Each row is a point. The points of each table are mixes of a few directions, plus a little noise. Count the directions of each table, and those that both share. Where both have some left over, give the other angles between the two spaces (their principal angles), to ten degrees, smallest first.

First, 4 rows:
[[-0.12 -0.04 -0.33]
 [-0.06 -0.35  0.10]
 [-0.09 -0.39  0.06]
 [ 0.27  0.78  0.16]]
Second, 4 rows:
[[-0.24 -0.67 -0.13]
 [-0.31  0.17  0.21]
 [ 0.51  0.16 -0.18]
 [ 0.04  0.34  0.10]]
Directions: first 2, second 2, shared 1; angles 80

First:
[[-0.06  0.06  0.11  0.19]
 [-0.06 -0.38 -0.66 -0.01]
 [ 0.21  0.20  0.38 -0.41]
 [-0.07  0.00  0.00  0.16]
 [-0.10 -0.10 -0.19  0.21]
 [ 0.12  0.51  0.89 -0.08]
 [-0.05 -0.32 -0.54 -0.04]]
Second:
[[-0.27  0.03  0.00  0.68]
 [-0.03 -0.08 -0.15  0.03]
 [ 0.04  0.19  0.33 -0.02]
 [ 0.13  0.07  0.14 -0.29]
 [-0.27 -0.31 -0.58  0.52]
 [ 0.09  0.24  0.42 -0.11]
 [ 0.30 -0.13 -0.17 -0.81]]
Directions: first 2, second 2, shared 2

First (8 x 6):
[[-0.27  0.27 -0.17  0.31  0.27  0.19]
 [-0.55  0.55 -0.34  0.63  0.55  0.38]
 [ 0.36 -0.36  0.22 -0.41 -0.36 -0.25]
 [-0.13  0.13 -0.08  0.15  0.13  0.09]
 [-0.11  0.11 -0.06  0.12  0.11  0.07]
 [ 0.33 -0.33  0.21 -0.38 -0.34 -0.23]
 [ 0.47 -0.48  0.29 -0.53 -0.47 -0.33]
 [-0.10  0.10 -0.07  0.12  0.10  0.07]]
Second:
[[-0.38  0.38 -0.24  0.43  0.38  0.26]
 [ 0.20 -0.19  0.12 -0.22 -0.19 -0.14]
 [-0.36  0.36 -0.22  0.41  0.36  0.25]
 [-0.26  0.26 -0.16  0.29  0.26  0.18]
 [ 0.21 -0.21  0.13 -0.24 -0.21 -0.15]
 [-0.35  0.35 -0.22  0.40  0.35  0.24]
 [ 0.21 -0.21  0.14 -0.24 -0.21 -0.15]
 [ 0.10 -0.10  0.07 -0.12 -0.11 -0.07]
 [ 0.63 -0.63  0.39 -0.71 -0.63 -0.44]]
Directions: first 1, second 1, shared 1

First:
[[ 0.14  0.01  0.05 -0.02  0.21 -0.06 -0.16 -0.17]
 [ 0.09  0.02  0.02  0.10 -0.17  0.09 -0.33  0.38]
 [ 0.21  0.02  0.25  0.18 -0.53  0.52 -0.33  0.74]
 [ 0.04 -0.03  0.09 -0.17  0.44 -0.09  0.39 -0.78]
 [-0.09  0.01  0.00  0.14 -0.57  0.27 -0.11  0.74]
 [ 0.41 -0.03  0.57 -0.04 -0.01  0.67  0.22 -0.30]
 [-0.23  0.01 -0.32  0.02  0.01 -0.38 -0.12  0.16]
 [-0.29 -0.02 -0.23 -0.12  0.21 -0.35  0.38 -0.41]
 [-0.29  0.00 -0.42 -0.10  0.39 -0.67  0.05 -0.36]]
Second (9 x 8):
[[-0.24  0.25  0.08 -0.14  0.32  0.13  0.02  0.32]
 [-0.08  0.08  0.02 -0.04  0.10  0.04  0.01  0.10]
 [ 0.53 -0.54 -0.17  0.30 -0.70 -0.29 -0.04 -0.70]
 [ 0.21 -0.20 -0.07  0.11 -0.27 -0.11 -0.01 -0.27]
 [-0.08  0.08  0.03 -0.04  0.10  0.04  0.00  0.10]
 [ 0.56 -0.57 -0.18  0.31 -0.74 -0.30 -0.04 -0.73]
 [-0.59  0.59  0.18 -0.33  0.77  0.32  0.04  0.78]
 [-0.13  0.13  0.04 -0.07  0.17  0.07  0.01  0.17]
 [-0.18  0.19  0.06 -0.10  0.24  0.10  0.02  0.24]]
Directions: first 3, second 1, shared 0; angles 80

First, 10 rows:
[[ 0.07 -0.01  0.30 -0.14 -0.25  0.06  0.15  0.10 -0.12]
 [ 0.11  0.00  0.47 -0.22 -0.36  0.09  0.22  0.16 -0.16]
 [ 0.24  0.00  1.09 -0.52 -0.85  0.22  0.51  0.37 -0.40]
 [ 0.01  0.00  0.03 -0.02 -0.03  0.00  0.02  0.01 -0.01]
 [-0.23 -0.01 -1.12  0.54  0.87 -0.23 -0.53 -0.39  0.41]
 [ 0.01  0.00  0.03 -0.03 -0.03  0.01  0.02  0.00 -0.01]
 [-0.07 -0.02 -0.32  0.14  0.25 -0.07 -0.15 -0.12  0.11]
 [-0.15  0.01 -0.71  0.34  0.57 -0.15 -0.34 -0.25  0.27]
 [-0.04  0.01 -0.17  0.08  0.14 -0.03 -0.10 -0.06  0.06]
 [ 0.08  0.00  0.40 -0.19 -0.31  0.09  0.18  0.15 -0.15]]
Second (7 x 9):
[[-0.07  0.00 -0.28 -0.26  0.08  0.03  0.04  0.23 -0.10]
 [ 0.01 -0.12  0.25  0.31 -0.06 -0.17  0.00 -0.01  0.13]
 [ 0.10  0.10  0.33 -0.64 -0.41  0.28  0.31  0.30 -0.38]
 [ 0.03  0.06  0.00  0.14  0.07  0.04 -0.10 -0.27  0.08]
 [ 0.18  0.37  0.03 -0.49 -0.12  0.53 -0.02 -0.45 -0.26]
 [ 0.13  0.11  0.26  0.37  0.01  0.06 -0.17 -0.61  0.16]
 [-0.38 -0.53 -0.59  0.55  0.45 -0.79 -0.05  0.80  0.35]]
Directions: first 1, second 3, shared 1

First (11 x 11):
[[-0.06  0.19 -0.22  0.51 -0.09 -0.50  0.07 -0.06  0.22  0.70 -0.21]
 [ 0.48 -0.54  0.01  0.38 -0.35 -0.27 -0.02 -0.13  0.28  0.50  0.00]
 [-0.33  0.39 -0.13  0.16 -0.04 -0.14 -0.01 -0.04 -0.02  0.21 -0.07]
 [-0.49 -0.07  0.04 -0.18  0.04 -0.36 -0.24 -0.12  0.31 -0.24 -0.15]
 [-0.23  0.21  0.08  0.36  0.02 -1.03  0.21 -0.18  0.43 -0.24 -0.07]
 [ 0.47 -0.23  0.01 -0.26  0.44  0.33  0.14  0.28 -0.12 -0.03 -0.08]
 [ 0.74 -0.52  0.26  0.19 -0.24 -0.07  0.20 -0.09  0.04 -0.17  0.27]
 [ 0.65 -0.29  0.19 -0.03 -0.06  0.36  0.21  0.06 -0.22 -0.26  0.27]
 [-0.43  0.38 -0.17 -0.32  0.01  0.75 -0.20  0.10 -0.41  0.06  0.01]
 [-0.48  0.14 -0.24 -0.46  0.12  0.77 -0.41  0.14 -0.27  0.24 -0.16]
 [-0.28  0.33  0.15 -0.32  0.18  0.14  0.07  0.03 -0.22 -0.73  0.14]]
Second, 10 rows:
[[-0.54 -0.06  0.04 -0.21  0.15 -0.12 -0.26  0.09  0.25 -0.23 -0.11]
 [ 0.47  0.28  0.18  0.12 -0.77  0.24  0.27 -0.63 -0.57 -0.44  0.49]
 [ 0.01  0.27 -0.04  0.15 -0.02 -0.19  0.17 -0.09 -0.06  0.03  0.00]
 [ 0.60  0.26 -0.03  0.06  0.25 -0.68  0.54 -0.37 -0.05 -0.15 -0.16]
 [ 0.09 -0.15 -0.13 -0.12  0.47  0.24 -0.04  0.39  0.04  0.33 -0.20]
 [-0.46  0.09 -0.02  0.05 -0.06  0.10 -0.20  0.16  0.08  0.06  0.02]
 [-0.21  0.08 -0.17 -0.06  0.55  0.08 -0.03  0.47  0.11  0.36 -0.27]
 [ 0.01 -0.07 -0.13  0.30  0.13  0.01 -0.01  0.35  0.15  0.62 -0.11]
 [ 0.36 -0.97  0.35 -0.34 -0.45 -0.33 -0.29 -0.60  0.35 -0.70  0.10]
 [-0.30  0.24 -0.04  0.07 -0.24  0.66 -0.15  0.21 -0.30  0.14  0.23]]
Directions: first 5, second 5, shared 4; angles 40

First (8 x 12):
[[ 0.05 -0.47 -0.36  0.11 -0.14 -0.08  0.10 -0.36 -0.63 -0.22 -0.22  0.40]
 [-0.03  0.37  0.29 -0.09  0.11  0.07 -0.09  0.29  0.51  0.18  0.17 -0.32]
 [ 0.07 -0.74 -0.55  0.18 -0.21 -0.14  0.18 -0.55 -0.98 -0.35 -0.33  0.62]
 [ 0.01 -0.11 -0.09  0.02 -0.03 -0.02  0.02 -0.09 -0.15 -0.06 -0.06  0.10]
 [-0.05  0.44  0.33 -0.11  0.12  0.07 -0.09  0.33  0.59  0.21  0.20 -0.37]
 [ 0.01 -0.05 -0.04  0.01 -0.01 -0.01  0.02 -0.05 -0.08 -0.02 -0.03  0.05]
 [-0.08  0.76  0.56 -0.19  0.21  0.13 -0.18  0.57  1.00  0.37  0.35 -0.63]
 [ 0.01 -0.18 -0.13  0.05 -0.05 -0.03  0.04 -0.14 -0.24 -0.09 -0.09  0.16]]
Second (10 x 12):
[[ 0.18  0.18  0.04 -0.37 -0.13 -0.11 -0.20  0.07  0.14 -0.03  0.64 -0.06]
 [ 0.10  0.32 -0.10 -0.44 -0.06 -0.06 -0.31  0.03 -0.23 -0.03  0.53 -0.18]
 [-0.23 -0.01 -0.18  0.47  0.28  0.07  0.16 -0.22 -0.27  0.10 -0.82  0.07]
 [ 0.02 -0.67 -0.29  0.42  0.08 -0.03  0.29 -0.29 -0.03  0.36 -0.77  0.28]
 [-0.19  0.22  0.37  0.03 -0.12  0.01  0.00  0.37  0.31 -0.36  0.34 -0.08]
 [ 0.12 -0.21  0.11  0.27  0.19  0.36  0.37 -0.22 -0.11  0.12 -0.85  0.05]
 [-0.36 -0.67 -0.12  0.40 -0.11  0.13  0.20  0.16 -0.33 -0.05 -0.73  0.02]
 [-0.25  0.44  0.06 -0.10 -0.08 -0.24 -0.29  0.28  0.13 -0.27  0.65 -0.11]
 [-0.18  0.38  0.06  0.04 -0.03 -0.35 -0.19  0.17  0.43 -0.16  0.62  0.06]
 [ 0.80  0.01  0.03 -0.72 -0.03  0.22 -0.03 -0.33 -0.03  0.32  0.37 -0.06]]
Directions: first 1, second 5, shared 0; angles 40

First (11 x 14):
[[-0.15 -0.10 -0.11  0.18 -0.18 -0.04 -0.33 -0.06  0.35 -0.06  0.10 -0.17
  -0.17  0.37]
 [-0.35  0.36 -0.22  0.27 -0.11 -0.13 -0.23  0.04  0.58  0.11  0.14  0.07
  -0.16  1.13]
 [ 0.32  0.32  0.22 -0.38 -0.07  0.17  0.14  0.29 -0.78  0.10 -0.06  0.02
  -0.09 -0.78]
 [ 0.28 -0.94  0.17 -0.08  0.48  0.04  0.51 -0.42 -0.23 -0.27 -0.23  0.00
   0.61 -1.18]
 [ 0.00  0.45  0.04 -0.09  0.39 -0.01  0.63  0.09 -0.15  0.20 -0.09  0.47
   0.38  0.21]
 [ 0.20  0.49  0.12 -0.34 -0.48  0.16 -0.43  0.44 -0.64  0.12  0.08 -0.22
  -0.54 -0.42]
 [ 0.04  0.08  0.04 -0.05  0.06  0.03  0.10  0.03 -0.11  0.03 -0.02  0.05
   0.03 -0.09]
 [-0.09 -0.31 -0.08  0.14 -0.21 -0.03 -0.41 -0.11  0.29 -0.13  0.08 -0.27
  -0.21  0.12]
 [-0.19 -0.64 -0.16  0.33 -0.23 -0.10 -0.57 -0.32  0.67 -0.26  0.12 -0.40
  -0.20  0.30]
 [ 0.03 -0.05  0.03 -0.01  0.06  0.00  0.08 -0.03 -0.03 -0.01 -0.02  0.04
   0.07 -0.07]
 [-0.10  0.34 -0.02  0.05  0.34 -0.06  0.46  0.04  0.06  0.14 -0.05  0.39
   0.32  0.40]]
Second:
[[-0.38 -0.22  0.08 -0.21 -0.39 -0.03  0.05  0.06 -0.06 -0.12  0.43  0.50
   0.12 -0.02]
 [ 0.73  0.40 -0.16  0.34  0.76  0.07 -0.06 -0.11  0.13  0.20 -0.76 -0.90
  -0.20  0.10]
 [ 0.68  0.39 -0.17  0.32  0.67  0.06 -0.05 -0.11  0.11  0.19 -0.70 -0.83
  -0.19  0.10]
 [-0.09 -0.05  0.03 -0.03 -0.07 -0.01 -0.01  0.02 -0.02 -0.02  0.08  0.11
   0.01 -0.02]
 [ 0.01  0.00  0.02  0.01  0.01  0.00  0.00 -0.01 -0.01  0.01  0.00  0.00
   0.00  0.00]
 [-0.75 -0.42  0.19 -0.35 -0.76 -0.07  0.05  0.12 -0.13 -0.20  0.75  0.92
   0.22 -0.10]
 [ 0.27  0.13 -0.05  0.10  0.25  0.02 -0.01 -0.04  0.05  0.07 -0.26 -0.31
  -0.09  0.04]
 [ 0.04  0.02 -0.01  0.03  0.05  0.01 -0.01  0.00  0.00  0.02 -0.05 -0.06
  -0.01  0.02]
 [-0.43 -0.23  0.09 -0.19 -0.40 -0.03  0.05  0.06 -0.06 -0.11  0.41  0.52
   0.12 -0.05]
 [-0.64 -0.36  0.14 -0.30 -0.63 -0.06  0.05  0.12 -0.11 -0.18  0.65  0.80
   0.18 -0.09]
 [ 0.57  0.30 -0.12  0.26  0.57  0.04 -0.08 -0.09  0.10  0.16 -0.57 -0.69
  -0.16  0.08]]
Directions: first 3, second 1, shared 0; angles 90
